Every row gives one point. Any point is a mix of the corners, with weights that add up to 1. It lies inside the corners' shape when no weight is negative. Say inside or outside, and name the corners with a negative weight.

Corners:
(1): [-0.02 -0.06  0.03]
(2): [-0.33  0.50 -0.46]
(3): [ 0.76 -0.53  0.04]
(4): [0.23 0.08 0.24]
Points:
[ 0.27 -0.23  0.19] -> outside (2)
[ 0.38 -0.12  0.13] -> inside
[ 0.51 -0.30  0.00] -> inside
[ 0.40 -0.17  0.02] -> inside
[-0.12  0.32 -0.22] -> inside

Corners:
(1): [-0.11  0.25 -0.26  0.23 -0.37 -0.47  0.13  0.31  0.53]
(2): [ 0.02  0.23 -0.64  0.60  0.25 -0.26 -0.02  0.44  0.36]
(3): [ 0.24 -0.38  0.18 -0.02 -0.71 -0.50  0.43  0.36 -0.49]
(4): [ 0.38 -0.16 -0.17  0.01 -0.10 -0.56 -0.46  0.42  0.14]
(5): [-0.21  0.42  0.21  0.12  0.25 -0.27 -0.07 -0.20  0.17]
(6): [ 0.08 -0.12  0.12  0.06  0.48  0.62 -0.12  0.47  0.56]
(7): [-0.51 -0.55 -0.02 -0.22  0.24  0.42 -0.27  0.43 -0.18]
(8): [-0.17  0.46  0.24  0.20 -0.53  0.57  0.45 -0.55 -0.37]
(9): [ 0.45  0.74 -0.08 -0.10 -0.37 -0.34  0.51 -0.66  0.07]
(10): [ 0.30 -0.51  0.20  0.28 -1.03  0.21  0.72 -0.50 -0.48]
Points:
[-0.15 -0.18  0.23 -0.12  0.03 -0.08 -0.14  0.46  0.01] -> outside (2, 9, 10)
[ 0.13  0.31 -0.08  0.14 -0.23 -0.07  0.22 -0.16  0.01] -> inside
[-0.14 -0.26  0.24  0.15 -0.22  0.47  0.28  0.01 -0.39] -> outside (1, 4, 9)
[ 0.00  0.13 -0.07  0.09 -0.03  0.08  0.10 -0.07  0.13] -> outside (3)
[-0.12  0.08  0.16  0.01 -0.30  0.12  0.24 -0.09 -0.01] -> outside (2, 4)
[ 0.00 -0.17  0.04  0.15 -0.39  0.18  0.27 -0.11 -0.20] -> inside
[ 0.03  0.03  0.13 -0.01 -0.16  0.11  0.10 -0.04  0.02] -> outside (2)
[-0.16 -0.13 -0.15  0.09  0.02  0.03 -0.03  0.28  0.04] -> inside
[ 0.30 -0.09 -0.11  0.14 -0.56 -0.28  0.22 -0.06 -0.43] -> outside (1, 5, 6)
